Each row of a before or after table is a point. The points were changed in one or more steps. Then noise was added and the rows were shuffled. The steps act on columns, c1 being the first. What was done? A step turns or swaps two columns, mirrors them in a line or flattens them onto one, adds a multiple of one to another, or multiplies or shifts one. Angles are multiples of 10 degrees, from the lower column toward the higher: turns from -170 to 170, lines from 10 to 170 but not 90. Use the fewest steps. Two steps may share a column if one is a turn and the other turns, adds or multiplies; they go together, in the order done. Otherwise the lowest column goes first.

Before:
[[54, -2],
[-28, -5],
[-6, 95],
[8, 29],
[-23, 2],
[-26, -1],
[19, 20],
[-45, 67],
[18, 25],
[9, 8],
[-5, -6],
[-42, 14],
[34, 9]]
After (13 x 2):
[[-43, -67],
[-30, 6],
[9, -8],
[18, -25],
[-6, 7],
[-5, -95],
[34, -10],
[55, 2],
[8, -28],
[-43, -14],
[19, -20],
[-26, 1],
[-23, -4]]
Steps: multiply c2 by -1

Before:
[[-43, -52, 37, -23],
[-41, -54, 16, -36],
[58, 45, 2, -34],
[-3, 22, 3, -1],
[25, 0, 1, -33],
[43, -23, 8, -7],
[16, -23, -16, -8],
[45, 6, -2, -39],
[31, -44, -28, -26],
[-27, -46, 19, 4],
[56, -16, 11, 19],
[39, -9, -17, -18],
[22, 43, -18, -20],
[-23, -57, 58, -51]]
After (14 x 4):
[[24, 39, 14, -19],
[54, -14, 97, 24],
[18, -24, 5, -6],
[60, 44, 85, -34],
[45, 6, 64, -45],
[-25, -54, 24, -51],
[-39, -50, -29, -23],
[24, 0, 39, -36],
[4, 21, -5, 2],
[-30, -43, -22, 3],
[-42, -56, -45, -35],
[43, -23, 73, -8],
[29, -45, 17, -24],
[41, -10, 41, -19]]
Steps: add 1.5 times c1 to c3

Before (9 x 8):
[[-46, 16, 41, -28, 48, -11, -85, 50],
[-21, 76, -3, 56, -3, -40, 10, 78],
[-7, -52, 39, -40, 57, 20, -42, 76],
[72, 12, 32, -2, -33, 4, 11, -39],
[-18, 44, -17, 54, -52, 16, -22, 71],
[-2, -69, 41, 12, 4, -10, -15, -52],
[-8, -14, 42, -34, -31, 3, 45, -87],
[20, 67, -27, 51, 4, 32, 10, 17],
[23, -36, -43, -75, 25, -14, -54, 4]]
After (9 x 8):
[[-2, -66, 44, 7, 3, -10, 1, -52],
[-45, 21, 41, -30, 53, -13, -7, 48],
[-14, 44, -18, 52, -57, 19, 0, 71],
[-10, -50, 35, -37, 58, 22, -1, 76],
[-12, -10, 39, -27, -33, 6, -2, -82],
[-26, 79, -4, 53, -6, -42, 1, 76],
[70, 7, 32, 2, -35, 3, -3, -38],
[25, -29, -47, -79, 26, -11, 3, 2],
[17, 63, -28, 51, 4, 33, 0, 14]]
Steps: multiply c7 by 0

Before, 9 rows:
[[9, 38, 22, -2, -4, -2, -15, 9, -23, -46, -19],
[33, -5, -11, -44, 29, -29, -14, -34, -6, -4, -20],
[-23, 7, 37, 33, -6, -9, -8, 39, -15, -3, -26],
[13, -7, -38, -54, 5, -14, 1, 4, 21, 16, 32],
[7, -3, -25, -39, 6, 6, -18, -23, 71, 13, 20],
[-79, -39, -14, -1, 7, -26, 82, -64, 19, -15, -18],
[28, 26, -8, -17, 17, -53, -12, -16, 10, 12, 8],
[-33, 16, -13, -30, 16, 12, 26, -12, 12, 17, -6],
[17, 4, 15, -29, 11, -15, 24, 0, 20, 6, 2]]
After (9 x 11):
[[11, 8, 43, 32, -3, -6, -48, 40, -15, -1, -76],
[-62, -37, 54, 1, 7, -26, 46, -65, 20, -17, -54],
[10, -2, -35, -42, 30, -28, -56, -35, -9, 0, -57],
[-22, -4, -34, -57, 4, -17, -38, 1, 24, 15, 94],
[13, 26, -28, -18, 17, -52, -50, -14, 14, 12, 25],
[-31, 21, 14, -32, 15, 13, -15, -15, 12, 16, -21],
[25, 40, 8, -2, -1, -4, -54, 9, -22, -47, -60],
[-15, -3, -22, -42, 7, 6, -58, -25, 71, 13, 59],
[22, 7, -3, -28, 13, -15, -15, -1, 21, 7, 8]]
Steps: turn c1 and c3 by -50 degrees; shift c7 by -40; multiply c11 by 3

Before (8 x 12):
[[0, 10, 0, 2, 10, 0, -7, -6, -4, 0, 5, -3],
[22, -2, -15, 31, 1, -9, -1, -5, -7, 6, -22, 14],
[5, 2, 0, -7, 9, 12, 4, 1, -11, 0, 0, -10],
[3, 2, 13, 0, 20, 1, 4, -2, -7, -9, -1, -2],
[0, -16, -14, 16, 14, -3, -13, -4, 4, 3, -21, 7],
[9, 24, 10, 4, -38, 10, 23, 6, 19, 1, -16, -3],
[10, 3, 4, 17, 14, 9, -1, 5, 6, 2, -4, -7],
[13, -16, 12, 7, 10, -2, -5, -1, 5, -2, 16, -5]]
After:
[[0, -16, -13, 41, 35, -2, -28, -4, 4, 3, -20, 7],
[14, -16, 12, 19, 25, -2, -12, 0, 5, -2, 16, -5],
[5, 2, 1, -18, 22, 12, 11, 1, -10, 0, -1, -10],
[22, -3, -16, 87, 2, -9, -33, -5, -7, 6, -22, 14],
[10, 3, 3, 48, 35, 9, -18, 5, 6, 2, -4, -7],
[3, 3, 13, 2, 50, 1, 4, -1, -8, -9, -1, -2],
[9, 23, 11, 20, -95, 10, 17, 6, 18, 0, -16, -3],
[0, 10, 0, 3, 25, 1, -9, -6, -3, 0, 5, -3]]
Steps: multiply c4 by 3; turn c4 and c7 by -20 degrees; multiply c5 by 2.5

Before, 8 rows:
[[-15, 1, -10, 91, -6, -59, 6, -57, 11, 6, -31, 19, 20, -14, -21, -1, 29, -30],
[-44, -5, 0, 29, -45, -19, -17, -40, 1, -9, -43, 23, 10, -50, -17, 35, 3, -51],
[-73, 18, -12, 35, 39, -21, 59, -54, 12, 15, -15, -41, -15, 66, 67, 28, 35, 2],
[19, -60, 4, -39, 22, 25, 12, -11, -21, -13, 19, -6, -19, -3, -25, -10, -14, -27],
[41, -49, -18, 28, -2, -14, 27, 20, -31, 2, -1, 13, -52, 1, -2, 33, -27, -37],
[-55, 18, -18, 12, 14, -37, 44, -49, 6, -17, -13, -41, -29, 10, 72, 5, 2, 60],
[16, 13, -15, -33, -35, -4, -23, -3, -41, -44, 44, 20, -20, -5, 6, 47, 4, -29],
[-63, -14, -15, 24, 8, -13, 29, -32, 46, -1, -7, -48, -28, 52, 45, 23, 30, 74]]
After, 8 rows:
[[-80, -16, -17, 22, 43, -12, 24, -28, -8, 1, -61, 71, -23, 31, 44, -1, 32, 73],
[51, -52, -22, 27, -1, -17, 29, 24, 11, 3, -54, -37, -53, -2, 0, 2, -29, -31],
[21, -58, 7, -38, -17, 27, 13, -10, 18, -12, -30, -8, -20, 16, -18, -7, -10, -29],
[18, 16, -12, -40, 12, -9, -22, 1, 19, -42, -1, -45, -20, -30, 7, 2, 6, -31],
[-22, 1, -7, 88, -9, -52, 7, -61, -17, 4, -81, -11, 20, -13, -22, 1, 28, -33],
[-70, 14, -14, 12, 1, -33, 43, -51, 21, -14, -62, 34, -31, 18, 75, -6, -5, 66],
[-60, -10, -8, 28, -27, -24, -13, -43, -14, -10, -95, -22, 11, -66, -18, -9, 9, -57],
[-99, 24, -12, 31, 41, -17, 61, -55, 17, 12, -61, 39, -13, 67, 63, 1, 36, 6]]
Steps: multiply c1 by 1.3; mirror c5 and c14 in the line at 60 degrees; turn c9 and c12 by 140 degrees; shift c11 by -50; multiply c16 by 0
